Every row gives one point. The ring and each string are closed loops that go straight from each point to the next, and from the last back to the first. Before rounding, they use only three directions, however many columns there are. How many times does the string pass through the ring? Passing back the other way cancels.

Ring (9 x 4):
[[ 39  17   0 -17]
 [ 18  30  25   8]
 [ -6  28  37  27]
 [-31  14  27  41]
 [-35  -3   8  35]
 [-20 -22  -7  14]
 [  9 -32 -13 -14]
 [ 37 -24 -15 -33]
 [ 46  -5 -13 -33]]
String (24 x 4):
[[-32  29  71  53]
 [-53  30  28  65]
 [-39  19 -10  45]
 [ -1   0  10   9]
 [-20 -11  27  22]
 [-35 -26  22  28]
 [-38 -34  -4  24]
 [ -2 -30  15   0]
 [  9 -21  15  -6]
 [ 21 -51  14 -27]
 [ 34 -55  -7 -41]
 [ 29 -25   9 -24]
 [ 20 -10   1 -12]
 [ 26  -4 -37 -19]
 [ 56  -6 -36 -44]
 [ 68  -3  -7 -49]
 [ 53  -2  27 -33]
 [ 25   3  17  -9]
 [ 12  19 -11   3]
 [ 21  38   1   5]
 [ 22  51  32  14]
 [ 17  28  63  13]
 [  5  15  37  14]
 [  4   9  53  15]]
Times through: 1
String (16 x 4):
[[  7  -9   7  -1]
 [  6 -10 -16  -4]
 [ 29 -23  13 -23]
 [ 56 -29   1 -48]
 [ 63  -7 -30 -49]
 [ 27  15 -30 -12]
 [ 20  10   2  -5]
 [ 29   7  36  -8]
 [ 23  30  48   6]
 [  4  39  68  29]
 [ -4  17  65  26]
 [  0   2  25  12]
 [-21  10  -2  28]
 [-64   5 -15  58]
 [-56 -23  -9  42]
 [-10 -37  16   4]]
Times through: 0

Ring (9 x 8):
[[ 30 -14 -30   6  12   7  10  -7]
 [ 26 -15 -37   0  31   0 -15 -24]
 [ 15  -1 -41 -24  33  -4 -44 -38]
 [  7  15 -35 -42  18  -1 -47 -33]
 [ -1  30 -18 -49  -2   3 -33 -15]
 [ -4  38   2 -41 -20   8  -6   9]
 [  1  33  10 -27 -30  13  19  25]
 [ 14  16   1 -11 -27  16  34  26]
 [ 27  -3 -17   1 -10  14  29  11]]
String (25 x 8):
[[ 26  -1 -27 -12  -5  12   9  -2]
 [ 46 -16 -49 -14 -18  23  22  -5]
 [ 44 -21 -33  11 -10  19  40   8]
 [ 31 -14 -18  18   4  10  32   9]
 [ 46 -26 -46   6   2  15  22  -8]
 [ 44 -24 -52  -4   7  13   6 -19]
 [ 23  -4 -30 -10  10   6  -4 -12]
 [ 13   2 -17  -4  17   1  -6  -8]
 [ 34 -13 -56 -22  16   7 -23 -33]
 [ 37 -24 -70 -20  37   1 -43 -52]
 [ 29 -11 -59 -29  25   3 -39 -43]
 [ 16   4 -31 -22  14   3 -21 -20]
 [ 25  -8 -61 -36  29   1 -51 -50]
 [ 25 -12 -72 -39  46  -5 -72 -67]
 [ 23 -12 -69 -36  49  -7 -73 -66]
 [ 32 -14 -75 -41  33   2 -60 -61]
 [ 23  -2 -45 -29  13   5 -26 -29]
 [ 22  -4 -41 -21  19   3 -25 -28]
 [ 39 -24 -70 -20  30   4 -36 -48]
 [ 39 -34 -60   6  47  -2 -25 -43]
 [ 28 -22 -32  17  37  -2  -4 -18]
 [ 51 -39 -59  12  22  10   8 -24]
 [ 44 -20 -55 -14  -1  16   6 -18]
 [ 20   3 -25 -16   0   9   0  -6]
 [ 12   6  -7  -1   6   4   9   5]]
Times through: 0

Ring (6 x 11):
[[ 25 -41  -7  28   4  11 -10 -33  39 -13   1]
 [  7   8 -57 -18  13  -9   0 -10  48  -4  24]
 [-27  26 -59 -41   5 -18 -15  23  25  32  25]
 [-47   4 -23 -27  -3 -10 -30  23   9  40  12]
 [-33 -47  28  19  -7  12 -37 -10   9  16  -8]
 [ 10 -60  23  41  -4  18 -24 -31  23  -3 -11]]
String (30 x 11):
[[  0 -43   7  24   2  12 -18 -28  31  -9  -1]
 [ -3 -37   3  18  -2   8 -23 -14  21   9  -2]
 [  3 -47  15  28 -10  11 -31  -9   8  23 -11]
 [ -6 -33   2  14  -5   6 -26  -7  15  19  -3]
 [ -1 -47  19  27 -13  10 -36  -2   0  33 -13]
 [-11 -76  53  49 -12  24 -40 -25   4  11 -22]
 [-19 -74  50  45  -5  25 -34 -36  18  -9 -15]
 [-12 -87  65  58 -11  29 -40 -36   8   0 -25]
 [  2 -76  50  53 -16  23 -41 -21  -1  20 -25]
 [  9 -62  31  42 -14  16 -35 -14   2  24 -19]
 [ 16 -84  49  62  -8  28 -30 -42  17  -7 -22]
 [ 10 -65  25  44   2  22 -18 -46  35 -23  -8]
 [ 28 -68  21  51   2  23 -14 -50  38 -26  -9]
 [ 44 -63   9  51   5  21  -7 -53  45 -30  -7]
 [ 16 -38 -11  23  14  13  -1 -49  57 -40   9]
 [  2 -22 -20   7   8   4 -10 -23  40 -10  10]
 [ -1 -16 -20   1   0  -1 -18  -3  23  17   6]
 [  5 -13 -28  -1   2  -2 -14  -5  28  13   9]
 [ -1 -12 -27  -3   3  -2 -14  -6  29  10  10]
 [ 16   0 -45  -8   0  -9 -12   6  25  26  11]
 [ 20  14 -69 -20  15 -11   6 -11  54  -7  27]
 [ 12  14 -70 -21  24  -8  14 -27  71 -32  34]
 [ -3  -3 -44 -11  18  -2   3 -28  60 -28  25]
 [ -7 -13 -26  -3   8   0 -10 -15  39  -4  14]
 [  2 -13 -30  -1   8   0  -8 -16  40  -4  13]
 [  9 -18 -32   4  15   4   1 -34  56 -29  17]
 [ 32 -30 -28  20  17  10   7 -51  66 -44  14]
 [ 40 -41 -13  32   5  11  -6 -36  42 -15   0]
 [ 44 -61   7  49   2  19  -9 -47  40 -22  -8]
 [ 22 -64  18  46   4  22 -13 -49  40 -27  -7]]
Times through: 2
String (34 x 11):
[[-37  45 -78 -59  12 -25  -8  25  36  25  36]
 [-29  20 -57 -36  16 -12  -4  -3  48  -4  31]
 [-17  -5 -31 -12   8  -3 -12  -8  36   1  17]
 [  0   5 -42 -16  -2 -11 -18  17  16  37  11]
 [  3  21 -65 -29   5 -17  -8  15  30  27  22]
 [  5  37 -89 -42  17 -21   7   5  53   4  36]
 [  7  39 -94 -44  20 -21  11   0  59  -4  39]
 [ -3  26 -77 -35  21 -14   9 -11  62 -16  36]
 [-11  12 -57 -25  18  -9   2 -14  55 -15  29]
 [-12   9 -51 -23  14  -8  -3 -10  48  -7  25]
 [-11  -2 -35 -13   6  -5 -13  -2  32  10  15]
 [ -4  16 -54 -26   0 -16 -16  22  18  40  16]
 [-11  38 -75 -46   1 -25 -14  38  17  51  24]
 [-33  53 -85 -64   7 -30 -11  39  26  43  35]
 [-47  34 -63 -52  12 -20 -11  18  35  18  33]
 [-49  24 -48 -44   7 -16 -18  19  27  24  26]
 [-27  -7 -23 -13   3  -4 -20   1  25  15  13]
 [-24  -8 -20 -11  -2  -5 -25  10  15  29   8]
 [-32  -5 -16 -16  -9  -8 -34  25   0  49   4]
 [-59  -7  -3 -20 -11  -7 -43  30  -7  54   3]
 [-65 -18   8 -12  -4   1 -38   9   8  27   5]
 [-59 -25  10  -5   2   6 -31  -7  20   6   7]
 [-33 -23  -1  -1   0   3 -27  -5  19  13   5]
 [-26 -23   0   1  -7   1 -33   8   6  33  -1]
 [-36 -26  12   2 -15   1 -44  21 -11  54  -7]
 [-60 -30  23  -1 -11   4 -46  13  -6  40  -5]
 [-67 -26  18  -6  -4   5 -40   4   7  23   2]
 [-57 -20   2  -9   4   4 -28  -8  25   3  10]
 [-31 -16 -11  -6   3   1 -22  -6  26   8  10]
 [-16 -12 -16  -5  -5  -3 -26  10  12  32   5]
 [-34   4 -25 -23  -8 -11 -33  30   0  54   8]
 [-52  31 -47 -50  -8 -23 -34  53  -5  72  17]
 [-52  37 -59 -55   2 -23 -22  38  15  47  27]
 [-46  46 -73 -62   7 -26 -15  36  24  39  33]]
Times through: 5
